Every row gives one point. Each copy is the shape, with its points in the same order, stretched, turned, moved and blurred by noise. Is it also mirrored, or only turned?

Shape (8 x 3):
[[  3  -2   4]
 [-11  -2  -7]
 [ -9  22 -14]
 [-12  32 -33]
 [ -2 -37   8]
 [  3   5  -5]
 [  6 -16 -12]
 [ -9   0   6]]
Copy 1:
[[  0  -1  -1]
 [-16  -3 -18]
 [ -2 -10 -37]
 [ -4  -5 -60]
 [-26  10  20]
 [  2   1 -14]
 [-12  17  -5]
 [ -9 -11  -6]]
Copy 1 is: mirrored
Copy 2, 8 rows:
[[ -9  -8   4]
 [  4   1 -14]
 [ 16  25   0]
 [ 38  43  -7]
 [-12 -41 -19]
 [  9   5   6]
 [ 15 -18  -7]
 [ -7  -5  -4]]
Copy 2 is: only turned
Copy 3, 8 rows:
[[  2   0  -4]
 [ -3 -10   9]
 [-19   3  21]
 [-36   0  24]
 [ 24 -19 -14]
 [ -9   0   0]
 [ -6 -16 -10]
 [ 12   2   6]]
Copy 3 is: only turned

Shape, 10 rows:
[[-10 -25  -1 -21]
 [ -1  11  19 -15]
 [-33 -47 -12  16]
 [-20  31 -21 -21]
 [ 14 -25  17   2]
 [ 10 -23  17  23]
 [-31 -12  38  -4]
 [-19  46  -8  -9]
 [ 22 -20  33 -12]
 [  7   3  18   0]]
Copy 1:
[[ -8 -17  -4  -1]
 [  4   7  13  -1]
 [-28 -27  -7 -38]
 [-12  20 -21   6]
 [ 15 -15  12 -15]
 [ 11 -12  13 -35]
 [-17  -5  36 -18]
 [-10  35 -13   5]
 [ 23 -15  25  -7]
 [  9   4  13 -10]]
Copy 1 is: mirrored
Copy 2, 10 rows:
[[ 32  11 -15 -22]
 [ 20  18  16   4]
 [  3 -38 -19 -36]
 [ 25  14 -10  44]
 [ -3   8  14 -30]
 [-28  -4  20 -37]
 [ 35 -14  28 -24]
 [ 10   9  12  48]
 [ 12  30  22 -36]
 [ -2  14  20  -5]]
Copy 2 is: mirrored
Copy 3 (10 x 4):
[[-25 -19  -6  -6]
 [-13  11  12   9]
 [ -5 -47   4 -55]
 [-15  49 -29  -2]
 [  6 -36  19  -1]
 [ 19 -44  30 -15]
 [-32 -19  33 -30]
 [ -8  60 -13  -3]
 [ -5 -34  24  19]
 [  4  -6  17   1]]
Copy 3 is: mirrored

Shape (11 x 8):
[[-11   0   6 -14 -32 -11   0  10]
 [  6  -9 -15 -11  19   1  -9  12]
 [  3  11  23  -7  -3  -4   5   8]
 [ -9   4  22 -16  22  -5 -27   2]
 [  6  -3 -14 -14   3  -9 -19 -13]
 [ 10  -6   6  49  -5  -9  11   9]
 [ -8  -9  60 -14  13  -7 -15  15]
 [ -8  14  -7 -14  14  -1   3   9]
 [-13  -8   7   8  23  -5   1   1]
 [ -5  -8  -1   3  21  25   6  -2]
 [ -1  -5 -13  26  -4  19 -20  13]]
Copy 1 (11 x 8):
[[  0 -29   2   3   8  24  29  24]
 [ 10  12 -10  -6  21  -3 -24  -9]
 [ -2  -5  23  18  18   8   9   6]
 [  5  17   4  46  21  17  -4 -20]
 [  8  11 -13  -3  -3  18 -21  10]
 [-26 -28   2   2   7 -29 -31  -3]
 [-12   5  29  57  42  28  22 -30]
 [ 25   2   7  11  14  -8  -6  -3]
 [ 12   2   7  24  10 -13 -21 -30]
 [  5  22  10  12  -5 -31 -13 -20]
 [-24  -2 -22  12  -7 -27 -13   7]]
Copy 1 is: mirrored
Copy 2, 11 rows:
[[ -2  16 -17  13  -7  29  -5 -13]
 [-13 -19  -6 -11   8 -21  13  -8]
 [ 12  -9  -2  28  -4   5 -10   0]
 [ -4 -30   5  11  -2 -23 -22 -15]
 [-13 -25   2 -25 -11   0  10 -17]
 [ 49   7  -3 -14  27 -19  -9  -1]
 [ 23 -13 -12  49 -13 -27 -46  -8]
 [-11 -11   9  13   7  -5   6  -7]
 [ 16  -7  13   7   5 -35 -10  -9]
 [  9  -4  13  10  -1 -31  -7  20]
 [  8  -3  -6 -29  28 -16 -14   3]]
Copy 2 is: mirrored
